Every row gives one point. The last column is the point's height on a tilted bowl or saddle (a function of degree 2), plus a little noise. Along how many of its main directions does it bend up, bend down or stay straight?
In the rows, 128 means zero.

Points (11 x 3):
[[144 146 140]
 [134  61  87]
 [195  88  60]
 [ 73 104 101]
 [139 190  94]
 [169 106 116]
 [146 116 142]
 [150 173 114]
 [119 158 136]
 [127  95 134]
 [ 58 183  39]]
Directions: 0 up, 2 down, 0 straight

Points (16 x 4):
[[145  77  99 108]
 [154 134 171  98]
 [109 108 102 141]
 [185 120  83  69]
 [163 151 172  78]
 [108  61  76 108]
 [107 188 176  69]
 [136 153 129 113]
 [187 127 117  79]
 [147  51 123  93]
 [109 137  65 106]
 [208  84 102  38]
 [115  70 140 132]
 [156 123 129 114]
 [101  43 150 116]
 [126  55 105 110]]
Directions: 0 up, 3 down, 0 straight

Points (24 x 5):
[[169 128 125  87 146]
 [148 107 126 117 139]
 [ 46 141 167 106 192]
 [ 70 141 116 142 157]
 [151 103  73 121 156]
 [122 133  73 103 154]
 [ 79 133 126 144 152]
 [ 89 166 100 113 156]
 [142 104  90 158 153]
 [140  75 153 149 169]
 [ 77 135 145  79 162]
 [144 143 137  75 146]
 [142 134 144 176 155]
 [160 102 113 103 144]
 [109 112 153  97 151]
 [153 199  99  95 174]
 [ 94  63  63 132 188]
 [189 110 133 105 156]
 [144 113 138 132 140]
 [123 143 110 148 141]
 [146 122   7 163 247]
 [126  95 106 126 142]
 [148 132 149  84 147]
 [ 83  79 133 152 171]]
Directions: 4 up, 0 down, 0 straight

Points (39 x 7):
[[179 101 235  93 128  98 196]
 [103  82 125 100 104 137 115]
 [164 168 171 115 162 128 123]
 [163  44 223 162 126 132 177]
 [ 84  27  78 139  98 164  44]
 [171 244 134 135  86 154 126]
 [121  88 135  71  92  46 198]
 [ 82 111 174 207 189 147 249]
 [ 89 161  98 149 183  88 189]
 [131 172 149 134 133 102 144]
 [176 136  74 133 174  82 154]
 [133 137 101  99  32 142 132]
 [166 191 223 165 177 193 134]
 [150 135 103 107 138 136 124]
 [160 152 116  79 110  91 168]
 [ 95  91  80 124 109 127 129]
 [ 63 137 102  96  56 139 181]
 [179 130 128 180 161 121 163]
 [179 165 154 101 177 109 120]
 [133  79 116 106  81 134 100]
 [199 143  68 158 129 158 161]
 [ 54 107 127 136  83 172 133]
 [ 97 106 102 108 102 126 138]
 [165 132 180 116 161  91 148]
 [139  88  90 123 116  89 137]
 [146  21 149 113 114 128  82]
 [ 82 139 174  97  93 186 137]
 [129  38 119  98  94  92 107]
 [136 155  84  85 140  98 160]
 [139 121 198 173 170 114 185]
 [120 149 111 104  92 116 153]
 [135 171 120 188 114  63 122]
 [206 122  99 143 125 156 160]
 [138 130 154 113 130 132 134]
 [148 170 156 160 105  70 132]
 [ 83 215  70 117 159 163 120]
 [ 72 128 159  76  53 161 185]
 [108 165 100 147 122 145 131]
 [115  71 112  78 103 142  98]]
Directions: 3 up, 2 down, 1 straight
